Each row of a before or after table is a point. The points were changed in one or more steps. Then noise was added and the rows were shuffled. The steps act on columns, c1 being the first. What was done? A step turns or swaps two columns, mirrors them in a line or flattens them onto one, adds a multiple of one to another, or multiplies or shifts one. Angles are multiples of 10 degrees, from the lower column toward the higher: turns from -170 to 170, lines from 10 to 170 but not 90. Use the fewest steps. Two steps may share a column if one is a turn and the other turns, adds or multiplies; they go together, in the order done. Otherwise the lowest column goes first.
(in the rows, 128 means zero)

Before (10 x 2):
[[147 134]
 [168 103]
 [126 120]
 [138 138]
 [165 103]
 [130  91]
 [165 131]
 [118 130]
 [150 115]
 [118 140]]
After (10 x 2):
[[124 117]
 [239  95]
 [249  96]
 [187 135]
 [ 99 142]
 [ 97 132]
 [159 140]
 [193 109]
 [240 133]
 [135  77]]
Steps: multiply c1 by 3; multiply c2 by 1.3

Before (9 x 3):
[[136 200 114]
 [137 164 218]
 [171 169 172]
 [ 70 123 160]
 [173 114  89]
 [ 94  75 152]
 [124  72 125]
 [ 98 172 189]
 [135 131 165]]
After (9 x 3):
[[107  76 133]
 [173 106 172]
 [139 203 125]
 [141  67 151]
 [167 157  73]
 [206 148 137]
 [ 76 133  99]
 [157 119 110]
 [219 134  88]]
Steps: turn c1 and c3 by -110 degrees; turn c1 and c2 by -20 degrees

Before, 8 rows:
[[139  90 127 131]
 [175 108  85 182]
 [172  66 142 178]
 [117 121 165 168]
 [111 139 135  92]
 [  7 126 137 185]
 [164 135 158 103]
 [168 138 167 165]]
After (8 x 4):
[[100 109 128  80]
 [114 153 108 118]
 [122  76 178 131]
 [ 99 169 164 116]
 [105 162 154  54]
 [ 54 107 150 131]
 [162 132  13 135]
 [147 140 115  38]]
Steps: turn c2 and c3 by -60 degrees; turn c1 and c3 by 110 degrees; shift c4 by -50

Before, 10 rows:
[[173 144 191 107 140 135]
 [126 124 108 179 138  84]
 [157 169 131 164 155 143]
 [188 169 111 142 148 149]
 [156 101 185 110 138 183]
 [167 183 129  71 169 174]
 [122 195 101 142 159 124]
 [140 127 168 115  93 165]
 [122 110 165 100  71 158]
 [151 111 128 160 125 106]]
After:
[[186 173 108 143 148 143]
 [206 190  60 105 159 174]
 [247 171  80 133 140 149]
 [124 127 174 149 138  84]
 [115 199 108 133 147 124]
 [183 102 103 123 142 183]
 [217 146 180 120 136 135]
 [152 121 112 122  94 166]
 [116 101 119 117  75 158]
 [173 112 162 141 128 107]]
Steps: multiply c1 by 2; turn c2 and c5 by -10 degrees; add -1.5 times c6 to c3; multiply c4 by 0.4

Before:
[[115 155 129  95 153 112]
 [ 75 207  87  90 138 138]
 [150  35 110 141 177 101]
 [123 228 181 117 130  92]
 [159 143 122 105 132 148]
 [114 215 159 137 135 103]
 [ 96 240 215 131 123  93]
 [146 179 139 114 160  65]
 [125 115 141 197 131 132]
 [143 131 181 100 213 165]
 [ 68 157  95  97 180 135]
 [132  59 160 197 146 168]
 [161 126 188  74 107 126]
 [186 144 142 113 145 115]]
After, 14 rows:
[[188  40  73 209 170  94]
 [ 95 227 102 112 122  99]
 [162 130 152 144 158 113]
 [113 193  72 129  99 171]
 [149 181 160 179 193 162]
 [167  65  93 152 174 107]
 [ 91 121 126 145 176 118]
 [146 110 107 139 186  63]
 [201  71 179 103 153 137]
 [168  49  99 178 181  89]
 [ 93 117 160 203 132 130]
 [130 141  63 119 118 134]
 [212 141 165 110 147 132]
 [110 123 163 130 153 153]]
Steps: turn c2 and c5 by -140 degrees; turn c1 and c5 by 150 degrees; turn c3 and c4 by 110 degrees; add 0.5 times c6 to c3

Before, 12 rows:
[[ 83 157 118 123  85 126 197 107]
 [174 169 104 133  92 107 112 124]
 [137 112  76 111 178 183 110  50]
 [ 98 110  96  81 172 149 107  56]
 [154  75 147 181  99  87 189 121]
 [190  96  96 112 103 142 151 127]
 [137 131  63 158 152 155 117  58]
 [120 143 157 145  90 151 158 148]
 [142  84  61 110 149 151 116 143]
 [133  82  65 166 111 165  84  93]
 [ 92 148 139 186 131 177  99 150]
 [169 173 114 130 175  91 175  83]]
After, 12 rows:
[[193 173 119 124  75 146 197 109]
 [141 102 147 181 181  65 189 118]
 [144  12  67 166 143 127  85  89]
 [ 64 243 115 131 174 130 174  79]
 [145  96 140 186  74 181 102 147]
 [ 99  34  61 111 143 117 117 144]
 [ 78  28  76 110 126 162 111  49]
 [120  61  97 111 227 122 147 128]
 [138 220 103 132 209 140 115 122]
 [170 121 156 145 131 156 157 148]
 [101  74  98  81  68 133 107  58]
 [ 99  96  65 154 133 150 115  57]]
Steps: multiply c1 by 1.6; turn c1 and c5 by 110 degrees; turn c2 and c6 by 40 degrees; multiply c2 by 2

Before:
[[121 140 100 166 101 216 189 135  86]
 [193 155 123 156  72  43  96 102 147]
 [100 187 116 173 117 144  97 104 134]
 [131 120 164  62 217 214 182 140  91]
 [202 152  57 152 151 141 145  88 101]
 [167 138 174 122 165 148 104  94  83]
 [113 162 155 114 172  52 104 173 117]
 [132 134 205 131 175 179  38 170 120]
 [116 156 167 144  88 142 124  26 117]
 [141 141 138 113 145  44  84 121  76]
 [100 123 147  77 131 162 109  52 112]
 [120 169 115  90  96 113 191 131 126]
 [ 83  31 112 112 110 101 186  49 106]
 [105 204 161 144 129 122 160 127 155]]
After (14 x 9):
[[162 141 123 124 105 102  80  81  82]
 [103 130 116 157  54  76 108 124 111]
 [133 148  94 177 128 206 102 106  77]
 [129 114 193 167 162  26 114  45  93]
 [ 98 176  96  84  98 107 127 129 127]
 [121 163 185 171 122 118 152 154 130]
 [ 85  34 179 151  40 178 160 137 110]
 [121 144 130 114  21 112  80 147 124]
 [104 208 161 119 128 119 104 132 152]
 [135 132  66 118 184  84  28  86 121]
 [116 140 171  59 131  58 181 148  85]
 [198 156  94 131  94 210 134 174 152]
 [200 149 121 107  93 110 206  89 101]
 [115 156 125 171 177 182  99  94 121]]
Steps: turn c4 and c6 by 160 degrees; add -0.3 times c2 to c6; turn c3 and c7 by -70 degrees; turn c5 and c8 by -80 degrees
